Every row gives one point. A path goes straight from each point to the next, and from the last back to the first. The post is the endless flat space through its rows: a point in 2 columns, a line in 3, a plane in 4, and so on, so that a path can go around it. Count how often the path circles the post. Going back the other way cancels.

Post (2 x 3):
[[-0.11 -0.05 -0.40]
 [-0.06  0.30  0.23]]
Path (23 x 3):
[[ 0.43  0.10 -0.61]
 [-0.05  0.18 -0.46]
 [-0.23  0.40 -0.06]
 [-0.40  0.14 -0.01]
 [-0.35  0.23 -0.19]
 [ 0.16  0.52  0.19]
 [ 0.21  0.11 -0.11]
 [ 0.10 -0.08 -0.04]
 [-0.53 -0.04  0.06]
 [-0.46  0.32 -0.11]
 [-0.23  0.70 -0.10]
 [-0.19  0.61  0.09]
 [-0.76  0.32  0.28]
 [-0.13  0.05  0.36]
 [ 0.06 -0.23 -0.03]
 [-0.59 -0.08  0.14]
 [-0.44  0.31 -0.26]
 [-0.03  0.22 -0.47]
 [ 0.43  0.25  0.05]
 [ 0.08 -0.07  0.02]
 [-0.27 -0.18 -0.10]
 [-0.29  0.06 -0.30]
 [-0.12  0.07 -0.51]]
Times around: 2

Post (10 x 11):
[[-0.19 -0.05 -0.01  0.09 -0.21 -0.21 -0.18  0.20  0.65  0.30  0.16]
 [-0.08  0.18  0.25 -0.16 -0.71 -0.47  0.17 -0.05  0.53  0.26  0.21]
 [-0.05  0.11 -0.12  0.30 -0.09 -0.27 -0.13  0.02 -0.46 -0.21  0.63]
 [ 0.36 -0.20 -0.08 -0.05 -0.57  0.10 -0.15  0.25  0.32  0.20  0.23]
 [ 0.04 -0.14 -0.14 -0.20 -0.26 -0.23 -0.08 -0.05 -0.20 -0.17  0.74]
 [-0.10  0.23  0.38 -0.42 -0.15  0.30  0.32  0.17  0.00 -0.43 -0.17]
 [-0.03 -0.15 -0.04 -0.21 -0.36 -0.05  0.49  0.08 -0.20  0.06  0.36]
 [ 0.26  0.27  0.40  0.24  0.72  0.57  0.71 -0.08  0.02  0.04  0.54]
 [ 0.11 -0.22  0.13  0.24 -0.36  0.00  0.21  0.12  0.51 -0.02  0.44]
 [ 0.21 -0.16 -0.18 -0.13  0.04  0.20 -0.17  0.10  0.02 -0.58 -0.61]]
Path (13 x 11):
[[ 0.18 -0.26  0.20  0.00  0.15  0.32  0.31 -0.06  0.24 -0.06  0.43]
 [-0.06  0.05  0.49 -0.42  0.02 -0.11 -0.06  0.17  0.22 -0.36  0.09]
 [ 0.14  0.22  0.18  0.29 -0.15  0.19 -0.22  0.43  0.21  0.05  0.53]
 [-0.29 -0.10 -0.19 -0.15 -0.20 -0.63  0.03  0.15  0.64 -0.04  0.36]
 [-0.07  0.43  0.54 -0.27  0.18 -0.31  0.04  0.31  0.19  0.55  0.41]
 [ 0.51 -0.12  0.72  0.29 -0.29  0.52  0.23  0.08  0.18 -0.32  0.16]
 [ 0.56  0.21  0.00  0.38 -0.31  0.44 -0.33  0.18 -0.37  0.05  0.23]
 [ 0.03 -0.22  0.30 -0.41 -0.06  0.45  0.83  0.08 -0.39 -0.27  0.02]
 [ 0.41  0.22  0.15  0.33 -0.62 -0.40 -0.39  0.31  0.01  0.12  0.12]
 [ 0.30 -0.22  0.04 -0.13 -0.48  0.43  0.47  0.44  0.14 -0.21  0.10]
 [ 0.24 -0.13 -0.16 -0.06 -0.09  0.13  0.17  0.21  0.18 -0.01  0.07]
 [ 0.22 -0.15  0.33 -0.21 -0.37 -0.20  0.21  0.13  0.17 -0.23  0.16]
 [ 0.33 -0.18 -0.11 -0.48 -0.05 -0.02  0.16 -0.29 -0.38 -0.10  0.42]]
Times around: 0

Post (17 x 18):
[[ 0.13  0.33  0.04 -0.43  0.01  0.03  0.21 -0.30  0.06  0.02 -0.06  0.04
  -0.03  0.15  0.20 -0.61 -0.09  0.07]
 [-0.36  0.52 -0.25  0.07 -0.02  0.02  0.08  0.11 -0.17  0.40  0.27  0.26
  -0.08  0.25  0.34 -0.12  0.01 -0.03]
 [ 0.69  0.13  0.04 -1.01  0.11  0.05 -0.45 -0.07  0.62  0.08 -0.11 -0.26
  -0.61  0.29 -0.40  0.03  0.08 -0.07]
 [-0.67 -0.15  0.33  0.56 -0.48  0.02 -0.10 -0.05 -0.26 -0.18 -0.03  0.16
   0.43  0.32 -0.47 -0.41 -0.57 -0.17]
 [-0.19  0.20 -0.20  0.25 -0.08  0.17 -0.03 -0.06  0.18  0.21  0.31 -0.14
  -0.11 -0.14 -0.25 -0.50  0.30  0.31]
 [-0.23  0.23  0.02  0.34 -0.13  0.05  0.26  0.14 -0.05  0.01 -0.15 -0.47
  -0.41 -0.03  0.12 -0.21 -0.15  0.08]
 [ 0.73 -0.54 -0.66 -0.76  0.22  0.01 -0.25  0.14  0.25  0.44 -0.23 -0.71
  -0.29  0.22 -0.21 -0.03 -0.25  0.22]
 [-0.07 -0.14  0.24  0.53  0.05 -0.12 -0.11 -0.52 -0.01  0.22 -0.22  0.02
   0.03  0.29 -0.14 -0.31 -0.42 -0.47]
 [ 0.01 -0.04  0.76  0.00 -0.27  0.10 -0.25 -0.24  0.28  0.17  0.26  0.08
   0.01 -0.05  0.31 -0.30 -0.14 -0.27]
 [-0.34  0.18  0.07 -0.12  0.28  0.22  0.17  0.02  0.03  0.09 -0.02 -0.23
   0.10  0.17  0.04 -0.15  0.34  0.19]
 [-0.20  0.04 -0.07 -0.09  0.10  0.09  0.04 -0.13 -0.01  0.10  0.00  0.23
  -0.19 -0.43 -0.16 -0.11 -0.25 -0.14]
 [ 0.61 -0.32 -0.28 -0.47  0.10  0.76 -0.28  0.02  0.35  0.04  0.05 -0.13
  -0.64  0.36 -0.15  0.13 -0.41  0.02]
 [-0.26 -0.02 -0.03 -0.02 -0.12 -0.04  0.07 -0.04 -0.04 -0.28  0.27 -0.13
  -0.09  0.16  0.14 -0.37  0.26 -0.39]
 [-0.34 -0.19  0.07  0.15 -0.40 -0.02  0.25 -0.21  0.14  0.13 -0.19  0.28
  -0.10  0.10  0.18 -0.14  0.07  0.06]
 [-0.28  0.41 -0.15  0.19 -0.23  0.15 -0.25 -0.16  0.46 -0.25 -0.18  0.10
   0.25  0.01  0.29 -0.14  0.22 -0.03]
 [-0.58  0.29 -0.03 -0.17 -0.06  0.19 -0.42 -0.04 -0.20  0.18 -0.19 -0.05
  -0.12  0.06  0.15 -0.60  0.30  0.03]
 [ 0.65 -0.34 -0.19 -0.57  0.36 -0.05 -0.49 -0.07  0.18 -0.08  0.13 -0.20
  -0.68  0.27  0.01  0.08 -0.22  0.31]]
Path (17 x 18):
[[-0.46 -0.55  0.00 -0.10 -0.44  0.07  0.43  0.28 -0.11 -0.32 -0.16 -0.04
   0.40  0.33 -0.21 -0.79 -0.08  0.18]
 [ 0.31 -0.10 -0.03 -0.02 -0.44 -0.10 -0.51 -0.01  0.38  0.00 -0.50 -0.10
  -0.17 -0.63 -0.27  0.04 -0.20  0.16]
 [-0.17  0.14  0.04 -0.43 -0.03 -0.18  0.29  0.10 -0.39  0.11  0.02  0.02
  -0.04  0.32 -0.16  0.06 -0.53  0.08]
 [-0.10  0.30 -0.13 -0.83  0.43  0.49 -0.43 -0.29  0.47  0.28 -0.52 -0.08
  -0.25 -0.16  0.05  0.03  0.13  0.44]
 [-0.23 -0.13  0.27 -0.10 -0.27 -0.22  0.34 -0.13  0.32 -0.20 -0.24 -0.06
   0.15  0.35 -0.22 -0.20  0.08 -0.10]
 [-0.36 -0.15  0.04 -0.15  0.18  0.30 -0.43 -0.23 -0.27  0.32 -0.19  0.59
  -0.18 -0.25 -0.10 -0.24 -0.31 -0.28]
 [-0.22  0.29  0.06  0.04 -0.23  0.16 -0.31 -0.16 -0.07  0.26  0.30  0.63
  -0.04 -0.15  0.40 -0.15  0.00 -0.22]
 [ 0.21  0.47  0.05 -0.18 -0.29 -0.11 -0.78  0.07  0.18 -0.18  0.51  0.07
  -0.19 -0.04 -0.15 -0.57 -0.05  0.05]
 [ 0.34 -0.11 -0.19  0.48  0.22 -0.31 -0.19 -0.43  0.16  0.02 -0.10 -0.09
   0.00  0.22 -0.39 -0.57  0.42 -0.41]
 [-0.46  0.09  0.18 -0.20 -0.01  0.13 -0.49  0.10 -0.07  0.02  0.36 -0.28
  -0.07 -0.10 -0.08 -0.37  0.85  0.36]
 [ 0.21  0.09  0.13 -0.37 -0.12 -0.04  0.20  0.10 -0.22  0.25  0.54  0.11
  -0.43  0.08  0.64  0.30 -0.70 -0.33]
 [-0.01 -0.27 -0.62 -0.40  0.48 -0.25 -0.12  0.18  0.09  0.20  0.43 -0.92
  -0.02  0.37  0.15 -0.32  0.22 -0.03]
 [-0.08  0.11 -0.08  0.01  0.31  0.55  0.30 -0.48 -0.27  0.12  0.36  0.00
   0.09  0.04  0.13 -0.31 -0.39  0.12]
 [-0.32 -0.19 -0.94  0.13 -0.33  0.35  0.29  0.22 -0.46  0.39 -0.24 -0.41
   0.12  0.46  0.33 -0.12  0.25  0.20]
 [ 0.21 -0.02 -0.10 -0.39  0.38 -0.06  0.31  0.01 -0.49 -0.46  0.11 -0.09
  -0.63  0.07  0.05 -0.64 -0.11 -0.32]
 [-0.22  0.22  0.19 -0.06 -0.04  0.56 -0.50  0.05  0.57 -0.02 -0.02 -0.11
   0.47  0.35 -0.21 -0.16  0.04 -0.07]
 [-0.50 -0.11  0.15  0.15 -0.17  0.63 -0.23 -0.04  0.52  0.11 -0.64 -0.51
   0.28  0.71 -0.55 -0.29  0.06  0.38]]
Times around: 1
